Each row of a before or after table is a point. The points were changed in one or more steps. Then noise was added and the rows were shuffled. The steps act on how far a point lies along the listed directions, d1 being the first. Name the steps. A step turns or swaps two directions, mirrors them in a line or flattens them onto one, adds a multiple of one to another, or multiplies one. Angles are multiples of 10 degrees, from the lower direction toward the higher: turns from -170 to 170, lines from 10 to 170 but not 90. Use the fewest steps. Two steps may share a direction if one is a turn and the other turns, adds or multiplies; they go together, in the order done. Otherwise the lowest direction goes first.
In the rows, zero is written as 128.

Directions:
(1): [148 198 113]
(2): [106 148 196]
(3): [196 114 154]
Before (9 x 3):
[[117 152 148]
 [ 47 150  78]
 [123 154 187]
 [163 142  64]
 [ 42 190 136]
 [174 146  70]
 [ 93 156 182]
 [156 164  98]
 [143 214 177]]
After (9 x 3):
[[151 119 129]
 [102 135 122]
 [143 102  33]
 [ 69 145 125]
 [182 124 164]
 [192 110 132]
 [201  95  58]
 [ 56 139 112]
 [185 117 163]]
Steps: multiply d1 by 0; swap d2 and d3

Directions:
(1): [189 112 201 139 150  94 151 183]
(2): [ 67 121 197 165  62 121 119 120]
(3): [154 141 128 179 152  79  48  86]
(4): [156 108 105  78  61  54 138 108]
(5): [168 167  88 204  80 139 167 143]
(6): [169 198 162  81  94 172  88 124]
Before (14 x 8):
[[172  45  48 169 120  43 195 165]
 [128  92 139 164 142 144 137 124]
 [ 89 130  79 109  67 132 164 109]
 [137  95  67  87 130  57 145  92]
 [112 120  96 199 117 103 109 103]
 [183 132  94 136  90  55 109 117]
 [ 93 131  94 159  95 144 146 120]
 [136  74 183 145 107  52  93 126]
 [158 145 147 172  84  69 148 191]
 [129 126 103 138  23  82 151 100]
 [129  66 160 115 206 130 180 163]
 [112  94  58 179 144 133 137 129]
 [148 111 109  91 149 102  63  94]
 [103  79  70 155 206 126 167 121]]
After (14 x 8):
[[141 109 175 121 159 127 141 166]
 [156 152 123 183  77 124  88 111]
 [126 142 124 214 177 180 165 150]
 [119  94 128 145 158 155 128 115]
 [116 153  99  55 182 132  77 143]
 [149 145 198  99 120 145 154 171]
 [154 113 144 176 180 156 124 175]
 [ 73 133  71 159 143 202 165 110]
 [171 155 204  60 144 148  89 138]
 [173 187 110 123 211 251  87 166]
 [168 214 156 153 119 179 116 133]
 [188 180 129 106 137 131  65 124]
 [145 123 168 153 189 117  84 138]
 [ 89 144 137 118 127 164  37  83]]
Steps: turn d1 and d5 by -150 degrees; turn d2 and d5 by -60 degrees; swap d4 and d6
